Rows are points. Each copy is the shape, with its points in the same order, stretched, turned, moved and blurred by noise. Say if it was mirrored as well.

Shape (6 x 2):
| -2.1 | -1.9 |
|  1.2 | -1.8 |
| -8.4 | -0.1 |
| -3.9 |  3.5 |
|  4.3 | -3.1 |
|  2.8 | -2.9 |
Copy 1:
| -2.8 |  0.7 |
| -0.9 | -1.4 |
| -5.1 |  6.5 |
| -0.1 |  5.7 |
|  0.0 | -4.8 |
| -0.7 | -4.4 |
Copy 1 is: only turned
Copy 2 (6 x 2):
|  0.3 | -3.7 |
|  3.9 | -2.2 |
| -6.3 | -4.9 |
| -2.7 |  0.3 |
|  7.2 | -1.8 |
|  5.4 | -2.4 |
Copy 2 is: only turned
Copy 3:
| -2.7 | -2.2 |
| -0.1 | -1.2 |
| -8.7 | -2.3 |
| -5.2 |  2.5 |
|  3.4 | -1.2 |
|  2.0 | -1.5 |
Copy 3 is: only turned
Copy 4 (6 x 2):
| -2.9 |  1.4 |
|  0.7 |  0.2 |
| -6.4 |  7.1 |
| -0.9 |  7.8 |
|  3.2 | -1.8 |
|  1.7 | -1.9 |
Copy 4 is: only turned

Shape (8 x 4):
|  0.5 | -2.1 | -1.4 | -5.7 |
|  4.6 |  2.7 |  6.4 |  4.4 |
| -4.6 | -0.4 | -6.1 | -1.3 |
| -6.3 | -0.9 | -2.7 | -6.2 |
|  1.8 | -1.8 |  1.6 | -1.2 |
| -0.4 |  2.1 | -5.7 |  1.7 |
|  1.7 |  0.6 |  4.7 |  4.3 |
|  0.0 | -2.1 | -1.0 |  5.1 |
Copy 1:
| -2.5 | -4.2 | -3.6 | -4.3 |
|  4.9 |  6.2 |  1.8 |  0.4 |
|  0.0 | -6.4 | -7.7 |  2.2 |
| -6.0 | -4.5 | -8.2 |  0.3 |
|  0.2 | -1.0 | -0.9 | -2.3 |
|  5.7 | -4.1 | -6.6 |  0.3 |
|  3.1 |  2.8 |  1.0 |  1.8 |
|  5.5 | -3.2 | -1.2 |  3.1 |
Copy 1 is: only turned
Copy 2, 8 rows:
|  1.7 |  5.5 | -5.9 | -1.0 |
|  5.6 | -1.4 |  4.8 |  5.6 |
| -2.6 | -0.1 | -5.4 | -6.3 |
| -5.0 |  5.2 | -6.4 | -3.3 |
|  3.3 |  2.0 | -3.3 |  1.9 |
|  1.4 | -2.3 | -1.5 | -6.1 |
|  3.0 | -2.0 |  1.8 |  4.6 |
|  2.6 | -4.7 | -2.7 |  0.1 |
Copy 2 is: mirrored
Copy 3:
|  0.6 | -2.8 | -0.3 | -1.8 |
| -0.7 |  0.4 |  7.4 |  9.0 |
|  0.6 |  2.7 | -4.6 | -2.3 |
| -3.4 | -1.1 | -4.3 | -4.7 |
| -0.6 | -0.9 |  3.5 |  1.2 |
|  1.9 |  1.7 | -2.9 |  3.0 |
| -1.6 |  2.6 |  5.5 |  4.8 |
|  2.1 |  4.5 |  2.9 |  2.1 |
Copy 3 is: mirrored

Shape (11 x 6):
|  0.5 | -2.9 |  0.3 |  4.0 | -7.2 |  1.0 |
|  2.4 | -3.2 |  4.1 |  1.1 | -4.7 |  3.9 |
| -2.8 |  4.0 | -0.1 | -5.0 |  0.6 | -1.5 |
|  1.9 |  2.0 | -1.8 |  4.2 |  1.0 | -2.4 |
|  2.1 |  5.9 | -4.2 |  4.0 |  1.7 |  1.3 |
|  1.2 | -6.0 | -1.2 | -0.9 | -4.5 |  2.6 |
| -1.5 |  3.2 |  0.1 |  3.0 |  2.5 |  0.6 |
| -1.3 | -8.0 | -1.1 |  5.1 | -7.7 |  6.7 |
| -6.6 |  0.0 |  2.6 | -6.6 | -1.7 | -5.8 |
| -3.3 |  4.3 |  0.5 | -6.8 | -3.4 | -4.1 |
|  2.6 | -3.8 | -1.9 |  3.8 | -1.1 |  1.4 |
Copy 1, 11 rows:
|  -1.0 |  -2.7 |   2.7 |   4.9 |  -3.3 |  -1.7 |
|  -4.0 |  -2.9 |   5.2 |  -0.8 |  -2.1 |   0.9 |
|  -1.2 |   7.5 |  -0.7 |  -1.2 |  -1.5 |  -3.4 |
|   4.1 |   3.1 |   2.0 |   3.7 |   3.6 |   0.7 |
|   1.6 |   6.3 |  -0.5 |   5.6 |   2.3 |   4.8 |
|  -1.6 |  -4.9 |  -0.9 |  -0.6 |  -2.6 |  -1.5 |
|  -2.6 |   4.8 |   1.7 |   4.7 |   2.4 |   0.2 |
|  -5.8 |  -8.2 |  -0.3 |   5.9 |  -2.9 |   0.1 |
|  -1.7 |   4.6 |  -0.6 |  -3.3 |  -2.6 | -10.5 |
|   1.2 |   7.6 |  -0.5 |  -2.2 |  -6.2 |  -6.1 |
|   0.9 |  -3.5 |   0.8 |   2.5 |   1.9 |   1.0 |
Copy 1 is: only turned
Copy 2:
|  -2.2 |  -5.3 |   0.5 |   1.7 |   0.3 |   8.4 |
|   0.3 |  -5.1 |   5.3 |  -0.7 |   0.1 |   7.3 |
|  -3.0 |   4.7 |   1.6 |  -2.7 |  -2.5 |  -2.4 |
|  -0.8 |   3.2 |   1.7 |   5.7 |   3.1 |   1.8 |
|   2.3 |   4.3 |  -2.1 |   7.0 |  -0.7 |   1.8 |
|   0.8 |  -4.0 |   1.0 |  -3.9 |   2.4 |   6.3 |
|   0.5 |   0.1 |   2.3 |   4.2 |  -0.3 |  -0.7 |
|   1.6 | -10.6 |  -0.5 |  -0.6 |   2.0 |   8.9 |
|  -8.8 |   1.2 |   1.5 |  -7.9 |  -0.6 |  -2.6 |
|  -7.4 |   5.6 |   0.6 |  -5.3 |  -3.6 |  -0.8 |
|   2.0 |  -1.6 |   1.5 |   2.1 |   5.0 |   4.2 |
Copy 2 is: mirrored
Copy 3:
|  -5.3 |   0.0 |  -0.7 |  -0.6 |  -5.8 |   1.1 |
|  -4.5 |  -0.3 |   0.6 |  -5.6 |  -3.4 |   1.9 |
|   5.1 |  -2.2 |  -2.7 |   2.0 |   4.9 |   2.9 |
|   2.0 |  -0.4 |  -3.3 |   1.0 |  -1.9 |  -4.4 |
|   2.7 |  -1.0 |  -7.2 |  -1.3 |   1.2 |  -6.0 |
|  -5.6 |  -4.6 |   0.2 |  -2.8 |  -1.4 |   2.0 |
|   1.6 |   2.2 |  -2.6 |   0.2 |   2.8 |  -3.6 |
| -11.3 |  -0.2 |  -2.0 |  -2.0 |  -3.9 |   1.6 |
|   3.2 |  -1.5 |   2.7 |   4.5 |   4.0 |   6.8 |
|   5.3 |  -2.4 |  -1.2 |   2.5 |   2.5 |   7.9 |
|  -3.7 |  -3.2 |  -1.0 |  -1.6 |  -2.8 |  -3.3 |
Copy 3 is: mirrored
